Each row is a point. The points of each table are mixes of a few directions, plus a little noise. How many directions does each table use, and how many do they share? Where both have some left over, give the other angles between the two spaces (their principal angles), to ten degrees, smallest first.
In the rows, 128 means zero.

First (5 x 3):
[[140 165 174]
 [112  80  68]
 [137 155 162]
 [108  66  52]
 [142 173 184]]
Second (6 x 3):
[[114  84  73]
 [130 135 137]
 [124 116 112]
 [110  70  56]
 [153 205 223]
 [138 159 166]]
Directions: first 1, second 1, shared 1

First (7 x 4):
[[142 159 141 119]
 [152 147 127 120]
 [107  26  69 155]
 [110 126 138 131]
 [ 86  80 120 145]
 [116 222 201 107]
 [183 136 100 119]]
Second (8 x 4):
[[156 131 111 122]
 [249 144  69 112]
 [157 131 114 123]
 [ 62 120 163 139]
 [192 136  95 118]
 [ 42 118 175 141]
 [ 92 121 146 133]
 [ 79 121 154 137]]
Directions: first 2, second 1, shared 1

First (10 x 8):
[[ 96 115 121 134 157 140  88 168]
 [218 131 143 186 126  13 228  61]
 [100  98 120 178 200  90  87 189]
 [142 114 128 172 166  71 138 139]
 [106 118 123 137 153 133 100 158]
 [102 105 121 164 186 104  91 178]
 [101 139 126  85 101 191 102 133]
 [176 174 142  56  17 179 197  32]
 [107 147 127  70  81 204 111 118]
 [132 142 130  98  94 157 138 106]]
Second (7 x 8):
[[106 139 107 103  58 230 173  78]
 [128 110 109 183 130 126 185 103]
 [150 132 165 105 196  28  34 200]
 [115 138 120  99  85 189 140 105]
 [140 104 117 201 165  74 169 124]
 [139 115 129 167 161  80 136 138]
 [117 158 149  39 100 167  61 148]]
Directions: first 2, second 2, shared 1; angles 60

First (9 x 11):
[[137 121  96 138 132 134 124 113 131 117 129]
 [176 182 130 135 121 137 136 156 129 151 197]
 [105 118 156 117 127 119 129 133 125 131 106]
 [ 90  53  67 139 143 130 111  68 133  82  50]
 [183 202 151 130 116 135 141 174 127 164 216]
 [ 67  79 162 109 131 111 123 116 124 116  53]
 [ 80 110 190 104 124 110 131 142 122 136  84]
 [128  99  74 143 137 136 119  93 133 103 107]
 [186 190 125 138 120 140 137 158 129 153 210]]
Second (11 x 11):
[[175 138  70 117 186 113 144  91 154 101 163]
 [130 132 136 127 128 126 130 133 127 132 133]
 [106 129 171 116 118 121 131 147 121 141 114]
 [ 62  76 166 101 141 104 127 113 127 113  49]
 [113 120 132 148  92 146 115 140 115 135 113]
 [175 122  35 129 188 119 136  71 155  87 150]
 [ 94 158 249  93 109 106 142 189 115 171 126]
 [117 140 148 163  59 164 108 167 104 159 136]
 [107  87  83 155 109 149 108 101 122 110  88]
 [189 199 138 132 124 135 140 167 129 158 218]
 [138 107  82 129 157 124 128  92 140 102 117]]
Directions: first 2, second 3, shared 2

First (8 x 14):
[[106 126 118 149 116 135 133 129 155 105 118 160 173 118]
 [127 128 128 129 128 128 128 128 129 128 128 128 129 128]
 [103 126 118 151 114 136 134 129 159 103 117 163 177 117]
 [188 134 153  72 162 109 114 125  54 189 154  44   9 153]
 [111 126 121 144 119 133 132 129 149 111 121 152 162 121]
 [145 130 135 112 137 123 124 127 107 145 135 104  94 135]
 [104 126 118 150 115 135 134 129 158 104 118 161 175 118]
 [140 129 133 117 135 125 126 128 113 140 133 112 105 133]]
Second (8 x 14):
[[124 131 117 106 145 115 126 123 148 111 134  99 101 126]
 [127 190  94 119  83  76 208 158  38 143   7 120  72 143]
 [111 106 129 138 124 135 109 124 122 106 161 127 151 134]
 [115 116 126 137 128 137 120 124 148 110 142 138 156 123]
 [149 123 145 115 155 141 110 118 155 148 155 121 113 120]
 [136 116 141 133 127 139 114 127 114 140 150 131 136 134]
 [141 129 137 125 134 133 124 127 121 143 133 123 117 130]
 [119 118 135 149 132 152 113 120 175 122 144 166 177 113]]
Directions: first 1, second 4, shared 1

First (8 x 18):
[[104 147 164 216 103 191 112 130 108 123 138 153 104 132 132 149 171 135]
 [ 88 157 132 135 112 115 145 110 115 164 141 127 150 133 108 123 138 131]
 [145 117 140 162 129 164 110 141 128 101 124 138 103 126 144 141 139 129]
 [145 116 108  78 143  95 136 129 140 129 123 114 139 126 127 117 104 124]
 [164 103 124 119 142 139 113 143 139  96 116 128 109 125 146 132 119 124]
 [160 106 114  98 146 117 123 138 141 108 118 122 124 124 139 125 109 125]
 [164 100  94  44 157  76 136 132 149 120 115 107 141 123 131 110  87 119]
 [ 55 181 150 171  92 128 150 100 100 184 152 136 155 137  97 125 158 135]]
Second (11 x 18):
[[153 130 132 139 124 133 131 114 135  91 130 123 120 131 149 130 129 123]
 [213 134 141 165 116 146 138  82 152   7 134 112 102 137 197 135 133 113]
 [ 60 123 118  99 137 114 120 165 109 224 123 140 148 121  73 123 124 140]
 [138 129 130 132 127 130 129 123 131 114 129 126 125 129 136 129 129 126]
 [144 129 130 135 126 131 130 119 132 105 129 125 123 130 141 129 129 125]
 [ 64 123 118 100 137 115 120 163 110 219 123 140 147 121  76 123 124 139]
 [173 131 135 147 122 137 133 104 141  65 131 120 115 133 164 131 131 120]
 [ 91 125 122 112 133 121 123 148 118 181 125 135 139 124  98 125 126 135]
 [180 132 136 151 121 139 134  99 143  54 132 118 112 134 170 132 131 119]
 [104 126 124 118 131 123 125 141 121 161 126 132 135 125 109 126 126 132]
 [ 86 125 122 110 134 120 123 151 116 187 125 136 140 123  94 125 126 135]]
Directions: first 2, second 1, shared 0; angles 50

First (8 x 24):
[[136 156 133 131 141 111 115 123 133 107 113 125 115 114 109 146 106 141
   81 133 152 112 105  98]
 [119 130 117 138 114 136 131 151 145 128 136 139 147 110 149 123 130 133
   92 113 148 115 132 113]
 [161 151 162 106 179  90 107  63  89 106  92  95  66 160  55 160 100 130
  169 172 102 144  93 135]
 [144 115 148 108 152 117 127  85  93 134 117 107  96 167  94 133 131 115
  211 156  82 157 127 166]
 [103 145  98 158  91 145 132 193 180 120 146 160 178  70 181 119 125 146
    7  86 195  85 131  73]
 [137 105 141 111 140 128 133  97  98 143 126 113 109 166 110 124 141 112
  215 147  81 159 138 172]
 [111 107 112 135 102 151 142 156 141 146 149 142 159 121 166 107 149 121
  132 108 128 128 152 138]
 [113 115 113 136 105 146 138 156 144 140 145 142 156 116 161 112 143 126
  117 109 136 123 146 129]]
Second (9 x 24):
[[143  86  99 130 159 179 146 143 165 151  81 134 134 126 120 161 217 149
  132  96 102 142 136 152]
 [109 166 128 146  70  95 117 128  98 116 142 110 110 141 140 106  80 101
  111 154 151 118 144 130]
 [150 124 200  98 178 188 120 136 167 147 150 179 148 119 129 133 167 187
  197  67  83 141 123 135]
 [118 155 122 137  96 101 123 125 103 115 137 117 118 132 132 119  85 111
  105 150 156 122 130 112]
 [156 105 114 114 203 164 139 135 171 128  90 148 143 101 105 181 177 174
   94  98 136 131  98  88]
 [111 145  79 131  98  83 137 129  84 118 121  95 108 165 144 147  83  90
  127 185 179 145 158  88]
 [132  97 155 112 188 116 113 126 179 132 129 130 133 117 120 122 161 134
  159 118  74 109 115 160]
 [120 105 107 135  89 116 148 100  72 129 160 117 146 123 127  84  90  90
  121 152 133 133 113 144]
 [114 169 148 149  72 111 110 131 113 118 143 122 113 128 135  98  93 115
  106 132 137 110 136 144]]
Directions: first 2, second 6, shared 1; angles 60

First (8 x 32):
[[128 136 125 128 124 119 137 123 128 130 136 129 129 125 123 126 126 109
  133 129 129 129 139 130 132 127 132 126 134 120 134 129]
 [128 183 109 130  99  67 187  99 131 138 180 132 132 111  98 113 112   7
  159 132 134 137 196 140 155 124 154 113 165  73 164 133]
 [128 115 132 128 135 142 114 135 127 126 116 127 127 132 135 131 132 156
  121 127 127 126 112 125 122 129 122 131 120 141 120 127]
 [128 109 134 127 138 149 108 138 127 124 110 127 126 134 138 133 133 170
  117 127 126 125 104 124 119 129 119 133 115 147 116 126]
 [128 138 125 128 123 117 138 123 129 130 137 129 129 125 123 125 125 107
  133 129 129 130 140 130 133 127 133 125 135 118 134 129]
 [128  92 140 127 147 168  90 147 126 121  94 126 125 139 148 138 138 207
  108 126 124 122  83 120 110 130 111 137 104 164 105 125]
 [128 166 115 129 108  86 168 108 130 135 164 130 131 116 107 118 117  45
  149 131 132 134 175 136 147 125 146 118 153  90 152 131]
 [128  85 143 126 151 176  81 151 126 120  87 125 125 142 152 140 140 224
  103 125 123 121  74 119 107 131 108 140  99 171 100 124]]
Second (11 x 32):
[[115 103 101 166  76 169  85 111 134 131 156 177 162 129 140 114 160 180
  123 145 180 140  51 114 182 103 131 155  83 119 116 204]
 [135 122 136 128 133 134 100 144 104 135 114 127 123 128 110 150 147 152
  109 121 112 150 137 160 139 131 127 126 107 146 111 110]
 [134  96 132 107 130 160 116 139 109 143 103 114 134 122 110 145 129 175
  128 119 140 173 146 177 126 150 119 153 114 160  98 129]
 [122 127 115 122 115 130 161 108 147 128 144 127 140 124 137 106 107 107
  154 134 158 127 130 114 124 132 130 141 148 111 138 157]
 [127 137 143 121 165 115 144 135 149 109 111 110 108 140 158 120 108 119
  127 127 100  79 119  83  83 127 120 107 154 130 143  96]
 [125 153 112 112 111  98 195 100 142 137 160 117 137 113 115 107  95  47
  169 130 153 139 182 133 128 139 141 134 172  93 151 145]
 [127 142 134 130 143 112 140 128 140 117 128 124 118 133 142 122 119 107
  128 130 112  98 126 100 111 123 128 112 144 119 143 112]
 [125 104 136 124 145 155 113 137 138 119 105 123 125 138 153 127 125 178
  121 128 129 111  92 106 104 130 115 134 122 149 117 129]
 [129 136 128 106 137 114 174 118 141 128 130 107 125 123 129 117  97  90
  152 125 133 125 164 125 103 143 129 129 164 118 140 122]
 [130 148 123 160 104 110  86 134 104 134 148 158 129 126 104 145 170 118
  103 131 113 141 122 148 179 105 141 113  92 117 127 127]
 [138 141 148 133 151 110  94 155 102 127 107 123 106 133 112 157 151 135
   95 119  79 126 141 148 129 124 128 103 110 145 121  77]]
Directions: first 1, second 4, shared 1
